Each row of a before or after table is a point. One or more steps were done to the points. Then noise was added and the rows were shuffled. The steps act on how far a point lies along the listed directions, d1 being the first. Name the steps. A step turns or swaps two directions, mirrors them in a line or flattens them onto one, adds a multiple of one to another, or multiplies one. Angles are multiples of 10 degrees, from the lower direction toward the higher: turns from -170 to 170, lines from 10 to 170 but not 90. Use the fewest steps. Two steps may share a direction if one is a turn and the other turns, adds or multiplies; they go together, in the order done. Otherwise the lowest direction goes first.
(in the rows, 128 means zero)

Directions:
(1): [163  80]
(2): [176 163]
Before (13 x 2)
[[174 233]
 [ 94 173]
 [ 79 100]
 [134  88]
 [109  69]
 [ 87 146]
 [104  83]
 [106  80]
 [105 143]
 [111 148]
 [ 43 173]
 [147 133]
 [ 91 142]]
After (13 x 2)
[[126 182]
 [ 80 101]
 [125 150]
 [145 119]
 [ 81 113]
 [232 176]
 [105 166]
 [105  96]
 [136 150]
 [ 72  94]
 [ 89 213]
 [ 68 134]
 [115 162]]
Steps: turn d1 and d2 by -40 degrees

Directions:
(1): [ 69 173 148  96]
(2): [157 158  72  82]
Before (10 x 4)
[[105 101 177 192]
 [128 150  99 105]
 [190 150  23 110]
 [144 134  87 112]
 [ 62 133 218 164]
 [ 39 155 194 137]
 [146 118 117 166]
 [210  89 120 150]
 [164 116 158 146]
 [118 113 164 108]]
After (10 x 4)
[[ 97  95 216 195]
 [126 145  91 100]
 [124 107 167 118]
 [152 183  29  82]
 [113 154 111 106]
 [147  83 154 197]
 [175 118 145 139]
 [151 123 107 157]
 [214 110 100 117]
 [ 62 114 205 174]]
Steps: turn d1 and d2 by -30 degrees

Directions:
(1): [149  77  98  55  92 155  94 166]
(2): [179  98 129 163 113  48  77 125]
(3): [114  96 122 178  79 185  95  69]
(4): [145 142 114 183 165 174  88 200]
(5): [144 218 132 118  59 129 105 137]
Before (9 x 8)
[[154 149 123 129  83 115 139 148]
 [115 213 173 131 144  78 161 168]
 [ 64 155 158  92 162  87 227  49]
 [146 134 119  86 117 127 153  96]
 [134 116 119 163 164  45 135 111]
 [161 141 126 156 100 101  97 122]
 [ 68 102 136 139 174 177 236  71]
 [142 117 113  73 206  64 166 171]
 [128 146 163 192 151  58 192  49]]
After (9 x 8)
[[ 92 200 124 142 117 131 175  98]
 [109 211 119 195 156 216 106 192]
 [135 206 110 128  42 161  91  99]
 [ 99 210 151 200 183 165 198 135]
 [175 201 118 171 165 140 118 241]
 [143 132 102 118 138 182 124 130]
 [100 132 150 222  97 158 102  97]
 [106 109 137 115 135 130 169  80]
 [134  88 124 139 110 150 164 107]]
Steps: turn d2 and d4 by -120 degrees; turn d1 and d4 by -20 degrees; turn d3 and d5 by -140 degrees

Directions:
(1): [131  45 195 144 100  89 134 100 174 164 160]
(2): [ 96 166 166 104 112  74 119 109  71 197  73]
(3): [ 83 167 139 179  98  74 160  88 135  49 129]
(4): [117 179 183 148 138 146  55 157 203 125 100]
Before (8 x 11)
[[181 112  82 114 155 249  86 190 183 124 142]
 [124 108 166 156 118 123  95 138 190 138 125]
 [142 124  68  99 173 211 124 156 137  91 152]
 [133 179 107  85 147 175 110 169 143 159 101]
 [119 100 135 102 127 144 158 121  90 192 128]
 [110 142 107 163 152 150 150 158 150  37 156]
 [107  58 120 136  95  68 148  85 112 157 149]
 [107  95 169 143  89  84 137  98 133  94 133]]
After (8 x 11)
[[134  81 117 104 126 150 176 125  94 176 141]
 [177  99  78 139 142 233 110 180 201  78 165]
 [106  77 116 143 102  69 151  88 103 148 138]
 [148 150 104  85 154 180 127 168 152 157 125]
 [123 114 156 147 123 135  90 147 183 144 127]
 [127 121  80 120 159 187 137 139 155  63 162]
 [103 117 181 130  94  82 119 108 122 108 117]
 [ 89 165 139 169 140 123 139 150 158  51 134]]
Steps: multiply d1 by 0.7; turn d2 and d3 by -30 degrees; turn d3 and d4 by 20 degrees
